Each point is reached from the start by the listed moves, each made 0, 1 or 2 times, or once backwards (-1), plus a little noise. Is the number of moves made odd or even? Then give how often each move was made.
(in the rows, 128 means zero)

Moves:
(1): [139  78]
(2): [186 114]
Start: [133 137]
Points:
[202  73] -> even (1, 1)
[180 172] -> even (-1, 1)
[144  88] -> odd (1, 0)

Moves:
(1): [135 138 116 115 114 145]
(2): [131 149 134 151 156 148]
(3): [154  94 128 125 147 149]
(4): [142 124 127 158 107 125]
(5): [143 141 111 132 144 114]
(6): [ 90 120 108 125 122 143]
Start: [139 124 137 118 128 119]
Points:
[169 225 122  95 152 126] -> odd (2, 1, -1, -1, 1, -1)
[140  79 117  71 164 249] -> even (2, 1, 2, -1, -1, 1)
[ 83 153 112 134 134  81] -> even (-1, 0, -1, 0, 1, 1)
[ 55  81 124 150  93 142] -> odd (-1, 0, 0, 1, -1, 2)
[136 107  87 141 121  64] -> even (-1, -1, 0, 1, 2, 1)
[171 178  99 188 100  63] -> odd (0, 0, -1, 2, 2, 0)

Moves:
(1): [134 140 126 132 136 137 135 119 107 139]
(2): [103 138 136 117 119 121 143 118 117 126]
(3): [135 123 153 129 135 131 123 129 136 135]
(4): [122 115 121 136 137 136 129 130 128 107]
(5): [125 149 121 131 138 148 114 146 132 110]
(6): [121 123 121 125 124 161 147 148 101 119]
(7): [126 121 135  94 127 126 125  95 135 125]
(8): [143 135 126 124 158 115 137 144 129 127]
(9): [145 139 133 142 126 129 152 116 145 131]
Start: [134 126 128 148 127 143 123 141 146 120]
Points:
[187 109 135 103  98 108 161  50 213 141] -> odd (-1, -1, -1, -1, -1, 0, 2, 0, 2)
[126 144 151  73 177 177 167 172  59 131] -> even (1, 1, 1, -1, 0, 2, 1, 2, -1)
[128 106 112 201  94 222 202 161  76 116] -> even (1, 0, 0, 1, -1, 2, -1, -1, 1)
[165 153  88 167 249 153  64 203 156  61] -> even (1, -1, 0, 2, 2, -1, 0, 2, -1)
[154  87 113 135 155 149 126 180 109 128] -> odd (0, -1, 0, 0, -1, 1, 0, 1, -1)
[131 128 168 157 167 161 162 176  55 161] -> even (2, 1, 2, 0, -1, 1, -1, 1, -1)
[115 134 161  70 112 176  71  78 133 133] -> even (1, 0, 1, -1, 1, 0, 2, -1, -1)

Moves:
(1): [123 120 125 128 127 119 123 122 119 130 135 129 118 125 135 141]
(2): [109 134 139 118 155 112 121 117 126 145 151 113 111 109 118 125]
(3): [125 137 116 117 130 142 134 107 121 122 117 137 142 126 118 132]
(4): [112 123 119 127 132 127 135 125 135 123 114 138 120 129 136 123]
(5): [126 132 129 133 135 129 138 122 128 120 132 139 128 126 116 134]
(6): [153 117 149 142 145 111 134 148 133 127 115 123 142 135 121 127]
(7): [125 116 122 132 123 124 116 130 120 131 135 150 144 129 149 130]
(8): [128 121 114 126 120 116 111 132 145 133 126 134 122 122 141 148]
(9): [142 128 131 119 147 141 158 132 123 106 139 124 136 102 133 106]
(10): [136 142 146 120 118 140 133 134 118 124 104 154 136 138 123 112]
(11): [133 127 135 139 138 129 120 135 133 144 121 128 116 118 141 127]
(12): [134 135 126 135 114 112 121 129 124 139 124 130 131 136 135 130]
(13): [150 128 148 111 114 117 137 110 129 114 140 128 134 124 124 143]
(14): [133 129 131 136 135 124 116 126 126 121 130 127 127 134 127 122]
Start: [120 120 114 134 126 128 130 137 138 130 129 146 142 120 135 142]
Points:
[118 103  28 141  33  89  46  85 154 108 148 221 196 164 180 230] -> even (-1, -1, 1, 0, 1, -1, 2, 2, -1, -1, -1, 1, 1, 2)
[ 61 138  93 151 159  47  37  93 175 233 197 100  26  58 137 249] -> odd (1, 2, 0, -1, 2, -1, -1, 2, -1, -1, 2, 1, 0, 0)
[105  96  68 158 139  55  79 181 158 194 194 121 127  68 201 168] -> even (0, 1, -1, -1, 0, 0, 1, 2, 1, -1, 0, 2, -1, -1)
[126 111  26 155 155 175 143 146 185 135  85 174 156  65 175 167] -> odd (-1, -1, 2, 0, 1, 0, 0, 2, 1, -1, 2, 0, -1, -1)
[173  81  66 130 117 130 169 170 160  89  90 228 231  92 214 137] -> odd (-1, -1, 1, 1, 0, 1, 2, 2, 2, 0, 0, 1, 0, -1)
[187 130 107 157 204 121 166 181 160 118  46 133 183  92 146  78] -> even (-1, 0, 2, 1, -1, 2, -1, 1, 2, 0, 1, 2, -1, 1)
[188  94 170 137 160  98 143 130 134  83 105 223 195 119 113 178] -> even (1, 0, 1, 0, 2, 2, 1, 1, 0, 1, 0, -1, 1, 1)
[135 106 184 158 223 124 151 197 104 138  57 195 156 117 168  40] -> odd (1, 1, 0, 2, -1, 2, 1, -1, 1, 2, 1, 0, -1, 1)
